Each wall is flat, endless, passes through zero and stands at right angles to its row. A trip goes straight from one point to another. Which walls does it cross, in order?

Walls:
(1): [  6.9 -21.7 -12.8]
(2): [-8.4 -3.9  6.3]
Trips:
[-12.5  -4.9 -10.6] to [-13.7   2.7   0.6] -> 1
[13.9 22.7  4.6] to [16.4 -0.9  1.7] -> 1
[ 18.4  -1.8 -22.5] to [12.4  9.0  6.9] -> 1
[-3.3 -9.4 10.8] to [-20.2  -6.6  -3.1] -> none
[ 1.6 25.0  9.1] to [-12.8  11.0  11.0] -> 2
[-7.8 14.1 16.0] to [  2.7 -17.5   7.9] -> 1
[ 21.3 -10.0  -8.4] to [ -0.6 -51.6  12.5] -> 2

Walls:
(1): [ -9.8  24.6 -22.8 -14.0 -11.6  -7.1  -6.6  -2.9]
(2): [-24.0 -28.7  -4.7 -12.8 -22.6  14.3   3.3 -20.3]
(3): [-18.4  -6.9   1.0  -0.2   0.0 -12.6  21.3 -11.1]
Trips:
[ -6.3   2.2  17.8 -12.9  -6.1  11.1   1.9  -1.3] to [ 4.5 12.0  0.1 12.9  7.2 -6.4 -5.8  4.6] -> 3, 2, 1
[  1.9   1.0 -22.1   1.5   0.9 -10.8  12.6  17.2] to [ 5.2 12.7 20.3  4.6  4.3 -5.6 24.6 -0.3] -> 1
[ 11.1   2.8  -7.0 -12.3  -9.0  -2.4 -19.0  16.1] to [-18.3 -12.9  -7.1 -28.7  21.2  -4.1   0.8  -7.7] -> 2, 3
[ -3.5  -9.9 -13.5   3.8  -9.4 -11.9  -2.9  24.9] to [ 13.3  -9.6 -30.8 -28.4  -0.2  18.3  21.9  25.4] -> 2
[ 29.2 -21.0  14.7  -1.9  17.0  16.6   0.5 -28.8] to [ 13.7 -22.8  -9.8 -20.9 -22.0  20.0   7.6 -14.7] -> none

Walls:
(1): [-23.4   8.1 -13.4  20.0 -16.5   4.7  -4.6  -8.6   2.7  -1.9 -25.9   9.3]
(2): [ 20.7 -22.0  32.6   6.3  18.5 -26.6   1.0  -1.0 -22.0  12.8  -0.9  -4.7]
(3): [ -0.3 -18.5  -3.3  -5.8  -4.4  -7.8  -5.6   1.7   1.9   2.8   6.5   8.4]
Trips:
[ 14.1 -12.7  -4.9   8.5 -21.0  -8.5   9.8  -9.4  -0.9  -0.8   4.6 -20.9] to [-14.6 -23.4 -13.7   9.8  -8.3  -5.8  10.9 -12.9 -13.6  24.0  -9.4 -10.5] -> 1
[  8.0  11.1  -3.3   5.0  -3.9  -2.2 -28.3  -6.4  13.2   9.7   3.2   5.7] to [ -1.8  13.7 -16.0 -30.7  -4.3  28.6   8.6  13.3 -11.9  12.0 -11.0 -13.6] -> 3, 1
[ 23.9  15.2   2.2   0.3  17.1  -7.3   3.2 -19.8   4.3 -15.1  -9.6  -3.1] to [ -8.0  20.4  -1.4 -11.4 -10.2   2.0  -2.4 -14.1  -5.1  11.9  -0.9  24.4] -> 1, 2
[-26.3  -5.8  30.3  -1.8   8.7 -14.0  -6.2   0.3  -7.3 -15.2   6.1  12.4] to [ 17.0  -2.3 -21.8  -2.3 -18.7   2.6   3.2   3.9 -11.2  25.5  -6.8 -13.0] -> 1, 2
[-12.8  -1.9 -13.9  -9.0   5.3  12.5   6.6  27.9  -7.3  15.8 -19.4 -17.8] to [-22.9  -2.7 -30.6   3.4   9.6   8.7  -0.6  10.4  -6.8  11.4  14.3  16.9] -> 3
[ 5.4  0.0  2.5  6.4 -9.8 -5.5 12.5 -4.3 19.3 -1.1  6.4  7.1] to [-15.9 -17.7 -27.8   4.5 -13.3 -18.6  -3.6  12.2  -4.9   9.5  14.9  -2.9] -> none
[ -8.8   9.7 -11.4  -2.2   4.1 -18.9 -13.8 -21.2 -30.1  24.0   5.8   2.7] to [ -6.1  16.5 -22.1  -5.3  13.9  -3.8  -2.9 -25.8 -21.5  14.8 -16.0  -6.1] -> 3, 2
[-10.2  -3.6  25.6  14.3   3.7   2.1  18.3  -8.4 -14.3  19.6   0.2   3.5] to [ 21.9   9.7  -3.2 -16.7  13.6   6.2   3.7   5.8  15.3 -16.6   9.1 -23.5] -> 1, 2
[30.3 38.4 -1.1  2.6 -6.2 16.1 14.6 -6.7 12.3  8.4 15.9  8.4] to [  9.5 -12.8   5.2   1.4   7.8 -15.3  16.0  18.8 -24.3   4.8  -5.7 -15.2] -> 2, 3
[ 19.6  15.4 -23.6   6.9  13.5  -2.7 -17.0  18.2   3.7  25.2  15.7  16.5] to [-15.2 -18.5   4.3 -10.4 -11.9   9.1  13.8  13.2 -13.8 -27.6  25.0  17.9] -> none

Walls:
(1): [ -4.0  -3.8   6.2  15.1 -16.1   9.5  -3.2 -14.2  -3.3  -8.1 -37.0   9.2
   5.3  18.0   2.1   7.8 -26.5   0.6 -19.0   0.2]
(2): [  7.2  -1.5  -4.5  15.3   4.1  -6.0   1.5 -20.9  -3.7  -2.3  -5.1  12.6
  -1.8   6.7  -2.6   8.4   1.6   4.8  -6.0  10.1]
(3): [ -6.0 -34.4   4.6   3.5  14.9  14.2 -17.7   6.2  -3.5  11.2  -0.2   4.7
  -3.5 -22.4 -20.0   8.0 -14.0  23.1   0.7  14.6]
(4): [ 23.4  20.0   5.1  -6.7  -2.9 -24.3  -5.3  -7.5 -20.1  -0.9  -4.5  -4.7
 -12.0  22.5  20.6  -9.3  17.4 -29.0   1.1  -0.7]
(5): [ -5.0  22.0   1.2  25.7  22.5  16.9  39.9  -2.2   7.2   9.1   4.1  31.4
  18.9 -11.8   4.8  -2.9   4.2 -18.1 -12.1  -2.4]
Trips:
[ 14.4 -20.1  -1.2   1.2 -24.6  -1.5  -0.5 -24.5  -9.6 -36.9 -24.0   7.2
   9.8  -9.8  -9.2  -0.2 -13.3  11.2   2.5  -7.2] to [ 17.5  18.5   0.0 -23.6  24.9  16.4  -6.1 -21.3  -3.6  16.1   3.8   9.4
   1.4  11.9   6.9  -0.9   8.2 -12.3  -3.1 -19.2] -> 4, 3, 5, 1
[ -4.7  11.2 -11.3  -9.6  -4.0  11.7  -0.9  10.4  -6.0  41.1  12.8 -13.1
  -2.7  -3.2  23.7  23.1  18.0  10.6  11.6  14.0] to [-19.5  11.7   8.9  10.8  -8.5   3.7   4.1   7.6  22.0  21.0   0.5  -8.0
   1.3  -7.8 -29.5  -5.2 -16.3 -24.0  -5.8 -17.9] -> 4, 5, 3, 1
[ -9.0 -14.1   0.3  17.5   8.5  -8.3 -16.4  17.8 -13.0 -19.7  -2.3   9.8
  15.9  -1.8 -30.9  13.0  11.7  13.4  15.0   2.4] to [ 21.9   3.0  22.6 -10.1  -1.6  -5.0 -20.8 -18.5  14.6   6.4  13.1  12.1
  15.7  -2.7  -0.6  -5.7 -17.2 -15.2   5.8  20.5] -> 4, 1
[  0.1  -4.4   1.5   6.9  32.0  19.4  21.3   8.3  -1.6  -7.0   3.7  -2.6
   8.3  -4.6  15.1 -16.8 -21.3   7.4  15.3   5.2] to [  8.2  20.5  -5.3  -4.3   3.5  -4.5   1.4 -15.0 -16.7   0.6  25.7   9.1
  -1.5  10.3   9.1 -14.3  -1.6 -10.5 -19.4  -0.1] -> 3, 4, 2
[  0.7   0.8   7.8   1.6  -4.4   1.5  -1.5  -8.3   5.9  -2.3   8.3  14.3
   5.9  17.9  14.9   7.7 -19.0 -18.8  10.2  -7.4] to [-13.6   4.0  15.5  -5.9 -14.0 -26.3  10.2 -12.4 -14.0   4.4   5.0   4.1
   9.4  -7.0  20.4  -7.7  -5.2   2.1  -8.5 -16.8] -> 2
[ -8.0 -18.5 -18.7   0.7  39.8 -23.2 -15.4  -8.7  39.8 -12.5  16.7 -10.6
  -2.0  -9.8 -14.3  -9.2  -2.1  13.4 -15.0 -15.2] to [ -7.4   6.5  -6.6  11.2   5.2  -5.2 -16.6 -22.6 -28.6  -1.3 -19.6  22.9
 -11.1 -13.5  -7.1  -1.7  -1.6  16.9  -0.6   9.7] -> 1

Walls:
(1): [-10.9  -2.4   5.2  20.3  -3.2   2.6  -8.7   4.7 -10.7 -18.1  -7.7  -4.7
   5.1   9.0  -4.5   1.6   0.6  10.2 -16.4   8.9   2.3  -4.6  -5.1   2.0
  13.0  -7.4 -26.7 -10.6  35.2  11.5 -34.8  -6.0  -0.7   0.4  -6.4 -15.9
  16.8  20.9   4.4   3.9 -10.0   4.5  -5.8  15.1   2.9 -11.7  -8.1  -7.6]
(2): [ 23.2  19.0 -17.7 -11.1  -0.2   0.2  -0.3   5.4 -16.4  21.7  11.1 -11.4
   6.5 -19.0   7.6  10.9 -16.0  11.9   9.0  -4.8 -17.3 -12.0  14.8  -8.4
   7.3   8.5 -13.2  -1.7  18.5  -5.7  11.3  -3.7   1.5  22.3  11.2   2.0
   3.7   7.6  -2.1 -11.7 -16.9   1.9 -14.2   3.8  22.3  -0.5 -16.7   7.3]
(3): [ -7.1   1.5  -1.4 -19.8 -15.7  13.9  16.3 -19.6 -19.6   4.6  14.2 -22.4
  -6.4 -10.4 -22.4   4.5  -5.4   9.1  16.7 -20.7   3.3  19.6 -21.7 -12.4
 -10.3  -8.0   2.3 -20.6  25.8 -22.0  -0.3 -33.2 -12.0   7.8   3.9  13.6
   0.2  11.8   0.4 -25.8  21.9   0.5   1.4 -31.6  15.1 -19.3  15.8   5.4]
(4): [  7.6  11.8   7.3   6.9  -2.2  -3.5 -10.4 -19.8   2.5  -5.6  -3.6  24.3
  13.3   3.6  13.3  53.3 -22.4  21.3  -0.8  -9.1  18.0   8.0  15.6   3.0
  -1.1   6.7   5.7  27.6  31.3  -6.9  -5.1 -23.5   0.1  -1.9   0.1 -26.9
 -11.6 -17.4 -12.3  20.0  16.7 -14.6   6.9  -9.2 -18.9  16.3  18.4  -0.3]
(5): [ -4.8  -9.0  34.9  30.2   9.7  19.0   1.6 -30.4  18.2   5.9  -0.5  -2.7
 -23.9  -6.0   2.7  -3.8  10.3 -10.1  34.9  -3.1  14.4  12.8  -1.8  -7.4
 -21.1  -9.9   7.2  -9.5  19.8 -24.2 -18.6 -28.1  -3.7  -6.4   0.1  12.5
 -13.3 -14.6   0.4  18.7  -4.7  -8.0  -9.4 -22.6   4.7  20.8  -6.7   0.4]
(6): [ 23.3   0.4  -5.4  27.3  20.1  21.6  -7.3 -19.9  11.6 -17.4 -10.9 -13.6
  -6.8   0.6   0.0  24.7  15.3 -11.9 -11.4  26.9  17.1   3.7  19.7   6.7
   3.3 -12.8 -12.7  -1.5  17.3 -17.6  13.9 -23.3   0.4  14.4   0.7  -2.5
  13.2  -6.0  -7.3   2.9  15.0  -7.6  19.8   2.2  10.0 -22.0   1.5 -23.2]
(7): [-14.9  -6.6  -3.4 -16.7   8.8   0.5  -9.5  17.0 -11.0 -12.9   0.5  15.2
   8.7 -19.4  -1.9   6.8   4.9 -11.7  23.8 -11.1 -29.1   3.9  -5.3   5.7
   6.7 -37.8 -15.2  -4.0  24.6 -13.7 -16.8  15.6  12.8   1.3   9.8   6.3
   1.4 -10.7 -12.4  14.4   4.5   1.1   3.0   1.0 -19.4 -16.8   8.6   9.1]
Trips:
[ 13.3   9.0  14.9   4.7   3.4  13.3  -0.4 -15.2 -20.4 -18.9   7.4 -13.1
   2.0 -11.3   6.6  28.7 -32.1  -9.8 -10.3  -8.7   0.3   8.3  35.9  31.2
  13.0   5.0   0.6 -19.5  -9.0  -9.3   3.0  12.8   0.0  -1.0  -5.2  14.1
 -16.8  16.6  -4.3 -11.2   0.3   9.9 -17.6 -28.4  -9.9   1.7  -5.1 -13.6] to [ -7.5  17.3  -8.5  -1.0   4.7  15.9 -13.7  -7.3   2.9   5.3  -1.3  10.7
  19.5   9.3  21.8  11.6  -1.6 -19.5  10.5   3.5  11.6   5.5 -13.0   8.8
  19.2   5.6  -1.4   4.2  -9.5   4.7   0.2  -0.6  -4.5   1.4  26.1  -0.5
   1.4  -9.2  -6.3  -5.3 -11.9 -17.0   5.7  -8.9 -10.2  17.3   2.0  -8.2] -> 3, 7, 2
[-10.5 -28.2  -7.9   1.2  -1.0  -5.2 -13.8 -11.5 -10.2 -20.0  24.7  25.2
   2.9   4.5  26.5   2.4  -9.8  -2.8  -5.7  12.8  10.2  -2.9  -6.5   2.1
 -22.4 -15.1   3.1 -17.7  -1.9  -2.4 -19.8  12.0   2.0  16.9 -12.7  18.9
   2.9 -23.3  -0.1   7.1  -2.4   9.3  21.2   8.2  18.6 -13.3   3.0  -8.9] to [ -2.2   8.4  -3.3  11.3  -4.3  14.6   0.6   0.1   7.3  14.4 -17.2  27.2
 -12.0 -18.5  14.5  12.4  -9.0 -11.9   1.7 -21.2 -22.5  11.8   2.1   6.2
  -5.7 -20.5   8.1  -1.8   9.6  -2.4  15.6 -18.5  -1.0   7.5 -12.8   9.8
 -23.0   3.3  13.0  -8.3   9.5  11.8   3.3  14.2 -11.8  -7.9 -17.2   1.1] -> 4, 1, 3, 2
[ -7.1 -25.8  10.3  18.3  -5.3  -9.8  10.3  -5.8  22.4  18.3  28.2  22.2
 -13.5   2.4  -3.9   4.9 -12.2 -18.8  -9.0   2.6 -15.2 -18.2  -9.6   8.5
 -10.4  15.2 -18.0  -1.1 -17.9 -10.0   2.9   0.7  -9.8  18.6  28.7  -7.6
   4.7 -12.2 -17.6  -0.5 -22.0  29.2   5.8 -11.0  26.2  28.0   9.7 -26.0] to [  6.3   6.8   1.8 -16.0   7.3  25.7 -10.8  -7.0 -11.0  -8.7 -11.7 -23.1
  29.7   1.8   6.9 -39.0   6.6 -17.3  11.4  -8.6 -16.6  -5.8 -16.7 -31.5
  -4.6  22.9   0.9   0.8  13.9  20.5  20.4   1.9  30.5  -4.6   8.8  13.4
   8.6  15.9  20.2  13.7   9.4 -19.5  12.3   0.4   6.4 -10.1   2.7  -0.3] -> 3, 5, 7
[ -2.2  19.8   4.2 -11.4 -20.8  15.0   8.0  16.3 -25.0  -3.9  -6.9   6.7
 -32.7  12.8 -13.4   4.4  -5.2  16.8   4.7 -15.4   0.2  16.5  -2.8   4.2
  -5.9  -2.3 -15.5  13.3   2.4  10.6   7.4  -5.2  16.4 -19.2   8.3 -11.4
 -17.1 -19.1 -30.5  -5.4  -3.7 -11.0   4.4  -0.3  -6.1   6.4  -6.4  -7.5] to [ -5.6   3.7  -2.8   5.5  11.6 -16.6  37.3  -1.6   7.2   1.2  14.6   7.9
 -17.9 -15.5  -7.0   2.8  18.5  -1.3   7.6 -27.8  -2.4  38.2   3.0   5.6
  -3.1   8.6 -12.3  16.1 -15.4   5.4  12.6  13.8   9.9  10.9  -3.6  -9.7
   4.0  12.1  -1.1 -20.9   0.8  16.5  14.6  -4.5  14.6  13.2 -15.2  -8.5] -> 2, 7, 4
[ 27.9  -9.1   6.8  26.0  16.6 -26.9  -2.4  -7.9  10.3  -5.4   5.9  -7.6
  -5.4  -0.4  17.8  -5.6   9.3   2.1  -9.5  20.0 -17.1  -3.0 -10.8 -12.5
  21.4  -1.5  -7.8   1.9  -3.7  19.8 -26.1  15.0 -16.4  13.1  -9.4 -12.8
  17.1  16.5  32.8  29.3   0.1  27.3 -14.3  -0.1  -6.0   6.0  -7.4  -0.1] to [ 20.2 -18.8   9.3 -23.8 -14.1  20.5  -1.9   0.4   0.7 -18.9   5.2  21.0
   8.8  18.1 -14.2   5.1 -10.4  36.5  27.3   1.5 -11.7  19.9   3.3  -1.5
  -4.6  -3.8  20.7  -0.8  13.2 -14.5  -2.7  13.4   1.1  -0.7   6.9  25.1
  17.7  -8.4  -6.6   1.7 -15.2 -16.6   1.9 -14.1  -0.1 -43.9  12.2  17.8] -> 7, 6, 2, 5, 3, 4, 1
